Each row is a point. The points of each table are mixes of a few directions, plus a little noise. How many directions does each table use, and how many do they share? Where both have some left over, give the other angles between the two spaces (their principal angles), to ten degrees, smallest first.

First, 7 rows:
[[-36  16 -49]
 [ -2  -4  76]
 [  1   0  -8]
 [ 46 -16 -13]
 [ -4   5 -60]
 [-12   6 -23]
 [  8  -8  76]]
Second, 6 rows:
[[ 40 -17  22]
 [ -1   1  -1]
 [-48  19 -25]
 [  1   0   1]
 [-65  26 -34]
 [ 72 -29  38]]
Directions: first 2, second 1, shared 1

First, 10 rows:
[[-34   0   8  17 -16  17   0 -19]
 [-52  12  14  20 -84 -17  13  30]
 [  3   5   9  -3  -5  -3   1   9]
 [ 27   0  12 -12  58  26 -11 -30]
 [-33 -49 -95  33  19   6   0 -57]
 [ 37  16  27 -24   9 -12  -1  31]
 [ 11  33  69 -17 -12   6  -1  26]
 [ 27 -11 -46 -11 -21 -51  10  47]
 [ 49  -5   2 -21  82  24 -14 -31]
 [-35  -1  -1  17 -30   4   4  -6]]
Second, 10 rows:
[[ -7 -13 -40   0 -44  51  19   9]
 [  6 -18  34 -38  -3 -35  -2 -15]
 [-23 -30 -13  27 -14  -2  68   2]
 [  3   6  16 -61  10 -27 -11  -1]
 [ -3 -24  28 -19   9 -40  12 -12]
 [  9  47  46  32  43 -54 -33 -12]
 [ -8  57 -18  13  71 -10 -17  26]
 [ 32  14 -23  55 -19  71 -74  -1]
 [ -8   4  -9 -20 -36  11  27  -1]
 [  0 -44 -25   5 -19  36  13   4]]
Directions: first 3, second 5, shared 0; angles 40, 50, 70

First, 9 rows:
[[ 15   0   3  -2  14  22 -16  -7  29   4 -62  18 -41   6]
 [ -4  22   9   2  15  28 -38 -16  19   3 -70  14 -63  14]
 [  1 -14  -6  -1 -11 -20  25  11 -15  -3  51 -10  44  -9]
 [-33  10  -2   5 -21 -32  16   4 -49  -6  95 -31  55  -7]
 [-27  10   0   5 -16 -25  10   4 -38  -5  73 -23  41  -4]
 [ 49 -49 -13 -11   3  -1  38  18  34   3 -15  19  28 -12]
 [-12  31  12   4  15  27 -44 -18  12   2 -66   8 -67  16]
 [  8   0   2  -1   8  13 -10  -4  15   2 -34   9 -24   4]
 [  4 -12  -5  -1  -7 -11  18   8  -6  -1  28  -5  29  -7]]
Second (10 x 14):
[[-67 -16  38  -6  -3  11  48  19  44 -33  16  17  36   0]
 [ 56  -8 -47  56 -28 -28 -33   8 -40 -12   2  -6 -26 -23]
 [-52  10   5 -12  25  36  22   1  32  17 -12  34  17 -12]
 [ 80  -2 -28   5  -1 -10 -34 -14 -13  18 -25 -16 -23  15]
 [ -5  57   3 -34  16   6 -38 -30 -57  48  22 -28 -26   5]
 [-19  23  26   3 -13  25   9   6  17  -9  17   2   4  -4]
 [ 51 -26 -32   4  -4 -40 -26   2 -52   5 -22  -9 -49 -23]
 [ 16 -12 -29  18   5 -16  -8  -9   2   2   1  -5  27  23]
 [ -7  -7  34 -14  -6  17  24  10  39 -17  -6   5   6   6]
 [-50 -20  29 -21   7  -3  36   7  29 -19   9   5  33  14]]
Directions: first 2, second 6, shared 1; angles 50

First, 11 rows:
[[-24   0  -5   1   1   5 -25   6  12 -11  -7   1  13   1 -24  -3 -21  10
   -3   7   3   4 -19  -6]
 [ 24   0   6  -1   0  -5  25  -6 -12  11   7  -1 -13  -1  24   3  21 -11
    3  -7  -3  -4  19   6]
 [ 56   0  13  -2  -2 -11  59 -14 -28  27  16  -2 -30  -3  56   6  50 -24
    8 -16  -6  -9  44  13]
 [ 25   0   6  -1  -1  -5  26  -6 -12  12   7  -1 -13  -1  25   3  22 -11
    4  -7  -2  -4  20   6]
 [ 11   0   3  -1  -1  -2  12  -3  -6   5   3   0  -6  -1  11   1  10  -5
    1  -3  -1  -2   9   3]
 [ 53   0  12  -2  -2 -10  57 -13 -27  25  15  -2 -29  -3  53   6  48 -23
    7 -15  -6  -9  42  13]
 [-18   0  -4   1   1   4 -19   5   9  -9  -5   1  10   1 -18  -2 -16   8
   -2   5   2   3 -15  -4]
 [-13   0  -3   0   0   2 -14   3   7  -6  -4   1   7   1 -13  -2 -12   6
   -2   4   1   2 -10  -3]
 [ -9   0  -2   0   0   2 -10   2   5  -4  -3   0   5   1  -9  -1  -8   4
   -1   2   1   2  -7  -2]
 [-89   0 -21   3   2  17 -95  22  45 -42 -25   4  48   5 -89 -10 -79  39
  -12  25  10  15 -71 -21]
 [-16   0  -4   1   0   3 -17   4   8  -8  -5   1   9   1 -16  -2 -14   7
   -2   5   2   3 -13  -4]]
Second, 9 rows:
[[ -1   0  19 -19  19 -19  -8  -8   5 -32  -6 -10  12   3   8 -13 -19   1
   11   7   8  21   0  -2]
 [-21  49 -19  -2   9  24   5 -16 -26  28  22  40  20  24 -29  17 -13  10
  -16  -6  -2  -3  -3 -18]
 [ -3 -15  20 -18  13 -25 -17  -2  17 -42 -13 -19  10  -2   9 -18 -20   3
   13  10  10  22  -6   2]
 [-40  -1 -31   8 -31  15 -29   5  23   7   2  23  10  10 -42   5  -7  28
  -21  -3   5 -12 -34  -1]
 [ 10   5 -21  25 -19  26  21   8 -16  47  10  12 -19  -5  -3  18  29  -8
  -11 -11 -13 -28   9   3]
 [-16  18 -18  21   1  31  -7  11 -13  30   4  13   4   0 -30  15  -8  -1
  -10   1 -11 -15  -7 -11]
 [  6 -22   0 -21 -29 -30   7 -16  24 -21   4   5  -7   9  22 -11  23  18
   -3 -11  17   6  -4  18]
 [ 21  -7   2  31   8  23  14  23 -19  31  -7 -20 -20 -23   6  11  12 -29
    7   4 -20 -19  17  -2]
 [ 42 -28  48 -25  28 -45  16  -5   4 -49 -16 -44  -9 -15  58 -25   2 -22
   32   9   7  28  28  11]]
Directions: first 1, second 4, shared 1

First:
[[  3   5  -2  -4  11   2   2  -4   3   6  -8   4   1   8   2  -5  -3  -6
    2   2   0  -2  -1  -1  -3   1  -4   4   2   5  -3  -2]
 [ 40 -11   5 -39  -7  18 -12  78 -16   7 -47 -24  14   9   7  55  48 -29
   42 -43 -43 -19   6  25  37  39 -34 -24 -35 -31  -3  -9]
 [ -5   0   0   5  -3  -2   1  -7   1  -2   7   1  -2  -3  -1  -4  -4   5
   -5   4   4   3  -1  -2  -3  -4   5   1   3   2   1   1]
 [-15  -3   1  16 -12  -8   1 -17   0  -9  24   1  -6 -13  -4  -8  -9  17
  -14   9  12   8  -1  -5  -7 -12  14   2   8   2   5   5]
 [-16  -6   1  18 -19  -9   0 -15  -2 -13  29  -1  -7 -17  -5  -5  -7  20
  -14   8  11   8  -1  -4  -6 -13  16   0   7  -1   7   6]
 [ 26 -20   8 -23 -32  10 -13  70 -21  -8 -18 -29   8 -12   2  56  45  -7
   31 -40 -35 -12   6  24  35  28 -18 -28 -32 -36   6  -3]
 [-20  -7   2  23 -23 -11   0 -19  -2 -16  35  -2  -8 -22  -7  -7 -10  25
  -18  10  15  11  -1  -5  -7 -17  20   0   9   0   9   7]
 [ 12  43 -14 -21  95  11  16 -48  32  45 -57  41   8  64  13 -58 -38 -48
    1  30  13  -9  -6 -20 -29   1 -22  37  23  48 -28 -12]
 [-14  -7   2  16 -20  -8  -1 -10  -3 -13  26  -3  -6 -18  -5  -1  -4  19
  -12   5   9   8   0  -2  -3 -11  15  -2   4  -3   7   5]
 [-11   7  -3  10  10  -5   5 -27   8   2   9  10  -4   3  -1 -21 -18   4
  -12  16  14   5  -2  -9 -14 -12   8  10  12  13  -2   2]]
Second, 11 rows:
[[-25  19   0  -3 -16 -17 -15  -7 -39  18  45   0  18 -24  -6 -12 -30  19
  -16  -4 -19   2 -32   9  29 -48  33  10  25 -16  18  -9]
 [  3  28 -14 -11  26   1   4 -16 -10  15  12  12   2  27  11 -28 -15 -11
   -1  -2 -22  -6 -27  -8   3 -16  19  37  12  -2  -6   4]
 [  5  -1   5   2  -9   5   0   6  -5 -19  14   2 -12  12   8   3  15   1
    4  -9 -10   1  -4   0   5  18  12  17 -11  -8  -7  16]
 [  6  -9  -3   0  -7  25  -8   8   0 -42   8  -3   0  12  37  38 -10  10
   31  -4 -22 -25  -9   6 -18   9  20 -21 -16 -27  -1   8]
 [-18  30  -5 -24  21  15 -26 -13 -26  10   7  18  38  10  32  10 -61  -1
   21   4 -33 -29 -40  16   6 -38  29 -12  22 -18   9 -22]
 [  3 -19  17  16 -25 -14   9  16   9   1  -8  -6 -18 -17 -34  -8  48  -4
  -22  -5  33  31  34  -1  16  33 -28   6 -14  20  -7  12]
 [-17  -8  37   0 -43  10 -28  27 -28 -27  17   7   6 -11   4  33  17   6
    6 -16  -3   8   4  28  37  30  10 -10 -13 -10  -3   7]
 [ 18 -21 -18  20   4 -23  33  -5  36  17 -15 -21 -24 -17 -35 -27  30   0
  -25  10  32  21  32 -28 -24   0 -34   3  -4  22   3   4]
 [ 31 -30  -7  12   4  15  20  10  43 -30 -33 -12 -27  17   6  19  36  -6
   16   5  18  -3  34 -14 -38  45 -28 -15 -31   6 -15  15]
 [ 12   2 -36   0  36  -5  20 -23  29  21 -19 -12   4  -1   3 -12 -31   2
    3  21   3 -15  -2 -23 -41 -39 -11 -18  15   4  10 -16]
 [-13  11  18  -8  11 -10  -7   1  -5  35 -24  13  15  -9 -23 -18   0 -16
  -15   3  21  17  13  10  25   5 -25   1  12  27  -3 -15]]
Directions: first 2, second 5, shared 1; angles 50
